Each row of a before or after table is a point. One or more steps were done to the points. Then noise was added and the rows were shuffled. The steps act on columns, c1 being the first. What was done? A step turns or swaps two columns, mirrors them in a line or flattens them onto one, adds a multiple of one to another, or multiplies or shifts one. Angles are multiples of 10 degrees, from the lower column toward the higher: turns from -170 to 170, lines from 10 to 170 but not 90. Use the fewest steps. Two steps may share a column if one is a turn and the other turns, adds or multiplies; they go together, in the order done. Otherwise the lowest column goes first.
In the rows, 128 means zero.

Before:
[[101 150]
 [110 149]
 [100 146]
 [102 150]
 [102 146]
 [109 143]
 [127 116]
 [102 142]
 [100 151]
 [211 149]
 [102 131]
 [142  80]
 [109 137]]
After:
[[141 108]
 [146  96]
 [149  99]
 [147 105]
 [ 45 137]
 [152 119]
 [134 141]
 [142 112]
 [139 104]
 [146 100]
 [149 103]
 [144 107]
 [133 176]]
Steps: turn c1 and c2 by 160 degrees

Before, 10 rows:
[[170 129 172]
 [145  88  50]
 [141 135 178]
 [113 105 131]
 [122 131 118]
 [143 199 169]
 [182 135 111]
 [112  85 109]
 [151 144 156]
 [118 104 121]]
After, 10 rows:
[[119 126 118]
 [112 117 147]
 [170 142 155]
 [148 143 129]
 [142 144 150]
 [140 157 100]
 [147  90 109]
 [177 121 113]
 [114 124 145]
 [115 110 149]]
Steps: turn c2 and c3 by -50 degrees; multiply c2 by 0.4

Before (8 x 6):
[[145 155 147 168 181 141]
 [109 104 150 121 143 138]
 [130 131 119 160 168 106]
 [123 120 136 106 150 132]
 [162 115 122 162 133 140]
 [159 154 109 162  80 149]
 [164 148 147 132 158 128]
 [145 125  57 153  97 164]]
After, 8 rows:
[[ 97  63 144 144 111 123]
 [120  79 151 125 107 133]
 [155 113 104 164  73 133]
 [182  74  96 140 119 118]
 [132  90  96 137  98 162]
 [186 108 134 147 101 139]
 [178 113  89 128 166  91]
 [156  85  71  79 144  83]]
Steps: multiply c1 by 1.6; shift c2 by -40; turn c3 and c4 by 60 degrees; turn c5 and c6 by 160 degrees

Before (12 x 8):
[[133 106  72 125 111 108 107 108]
 [157 134  72  78 109 123 138  84]
 [136 129  92 118 116  97 138 105]
 [111 107 133 166 181 142 109 129]
 [118 135 159 106 144 147 126 138]
 [133 158 142 124 123 133 157  94]
 [175 119 168  82  96 143 109  85]
 [110 139 121 153 133 161 150 118]
 [138 100 110 120 111 121 199 114]
 [ 97 113 120 138 148 112 131  91]
 [148  96 124 127 123 113 124 154]
 [112 102 143  94  93 108 137  88]]
After, 12 rows:
[[135 152 168 188 150  95 129  75]
 [139 135  91 140 137  79 122 108]
 [ 96 158 122 135 116 105 123 135]
 [148 105 141 135 148 126 163  99]
 [150 131  73 185 148  96 109  88]
 [131 160 108 139 128  96 190 113]
 [130 120 135  87  71 223 113 129]
 [134 115 159 145 117 170 141 148]
 [171 131 122 108 102 142 126 116]
 [139 116 122  99 129 170 148 125]
 [174 169 144 155 146  56 144 113]
 [138 157  70 132 133  82  79 111]]
Steps: turn c1 and c4 by 160 degrees; turn c1 and c8 by 40 degrees; add 1.5 times c5 to c6; turn c2 and c5 by 150 degrees; add 0.5 times c3 to c7

Before, 10 rows:
[[129 148  88 129 153 149 137 135 118  98 114]
 [109 109 121 107 127 181 132 130 142 130  89]
 [104 157  99 137 127 123 145 127 156  91 105]
 [100 104 137 137 117 125  65 155  93 124 114]
 [ 86 158 111 176  82 126 101 140  64 155 142]
 [164 126 115 163 134 143 147 145 168  55 115]
 [102 151 141 125 145 151 129 174 156 144 142]
 [132 123  91 152 154 128 153 136 165 128 110]
 [124 131 122 118 104 144  67 142 127 144 134]
 [158 162 127 169 149 119 152 104 140  79  99]]
After:
[[128 131 123 137 105 130  67 171 129 132 110]
 [128 126 114  93 134 112 147  60 169  63 116]
 [127 122  93 103 152 111 153 141 166 122 132]
 [127 159 111  80  82 143 101 182  66 141 127]
 [128 152 141 132 144 138 128 220 156 112 102]
 [128 163 125  88 149 102 150  30 140 105 141]
 [127 110 120 148 128  80 131 133 142 126  83]
 [127 158  98 118 128 107 146  80 157 101 136]
 [129 102 137 118 115 114  65 165  92 109 134]
 [128 147  87 127 155 110 137  99 119 100 109]]
Steps: multiply c1 by 0; multiply c4 by -1; turn c6 and c11 by -100 degrees; turn c8 and c10 by -40 degrees; multiply c8 by 2

Before, 14 rows:
[[159 143 142 145 119 114 140 129 135 166  84 103]
 [114  97 131 101 113 164 141  96 134 175 132 130]
 [ 85 156 104  95 131 102 141 121 155 154 107 149]
 [141 156 160 152 156 134  93  97  98 100 127 108]
 [ 99 152 139 123 121 126  89 142 129 161 127 134]
 [114 106 173 139 106 162 148 139 125 137 146 111]
 [152 165 123 132 139 136 108 143 149  97 126 155]
 [118 125 105 143 163 159 118 117 102 101 139 115]
 [137 141 137  87 118 161 137  98  97 117  98 112]
 [144 118 110  91 119 119  82 132 159  99  88 152]
 [159 161 141  79 162 100 114 152  96 156 138  86]
 [128 171 133 138 155 124 125 121 172 145  81 103]
 [161  93 168  94 118 135  93 115  97 106 137 132]
 [155 104  99  89 100 125 110 106 142 128 134  99]]
After (14 x 12):
[[164 111 137 163  87 138 134 126 150 141 110  97]
 [127 120 158 167  78 122 175 126 167  79 131 153]
 [107 120 135  91 184 187 123 157 132 104 141 139]
 [170 107 114  88 187 125 122 141 155 165 111 163]
 [179 119 148  82 137 140 126 142  83 162  93 125]
 [178 135 142 145 167 109 167 119 127 105 143 151]
 [ 79 112 138 149 156 126 135 117 121 109  88 116]
 [176  66 124 132  65  82 121  90  96  57 115 158]
 [108 150 164 116 180 177 108 113 104 153 146 145]
 [155 101 129 102 135 119 176 132 165 160  91 104]
 [150 132 140 163  54 138 134 153  83 116  91 154]
 [ 60  85 120 138 131  83 146 141 166 101 143 114]
 [148  83 123 120 146 183 160 154  99 148 142 154]
 [108 140  95 130  38 177 121 131 115 106 116 147]]
Steps: multiply c1 by 1.6; mirror c2 and c4 in the line at 60 degrees; turn c3 and c9 by -30 degrees; multiply c5 by 2.5; turn c5 and c10 by -150 degrees; multiply c6 by 1.6; turn c7 and c11 by 100 degrees; turn c8 and c12 by -160 degrees

Before, 8 rows:
[[127 118  94 104 164 116 139 157  96 110  89  93 123 146 142 161 168  81]
 [122 140  80 118 170 138 141 135 116 124 134 116  98 113  99 101 121 101]
 [120 156 138 138 163  73 161 141  94 144 123 163 135 138 115 132 122 152]
 [121 116 118 125 163 128 113 103  81 117  81 112 133 133 109 158  82  65]
 [108 131 141 142 102 118 123 161 120 115 154 130  99 139 109 135 130 155]
 [115 165 104 136 124 116 117 148 113 134 130 113 161  80 110 162 148 130]
 [ 91 168  98 146  86 148 106 124 112 144 135 107  83 139  93 169 106 115]
 [164 134 147 135  93 154 104 114 150 124 111 157  88 123  98 171  82  85]]
After:
[[ 90 156  98 128  85  64 106 115 124 144 135 142  82 137  93 169 103 141]
 [107 109 141 139 102 139 122 156 122 115 152 133  99 139 109 135 111 147]
 [164 162 147 105  94 192 103 101 163 123 113  62  89 122  97 170  95 103]
 [127 161  93 136 163  44 141 170 108 111  89 194 123 146 142 161 160  93]
 [119 123 139 132 163 247 161 137  97 144 121 123 134 138 114 132 113 158]
 [115 143 105 146 125  94 118 150 123 135 130 161 162  81 109 163 131 149]
 [122 155  80 115 171  92 141 135 107 122 134 136  99 114  99 101 126 117]
 [121 170 119  96 163  86 113  92  89 116  81 152 133 132 109 159 106  81]]
Steps: multiply c2 by 0.7; turn c2 and c18 by 50 degrees; turn c4 and c17 by -40 degrees; turn c8 and c17 by -20 degrees; multiply c12 by 3; turn c6 and c12 by -120 degrees; add 0.3 times c16 to c9
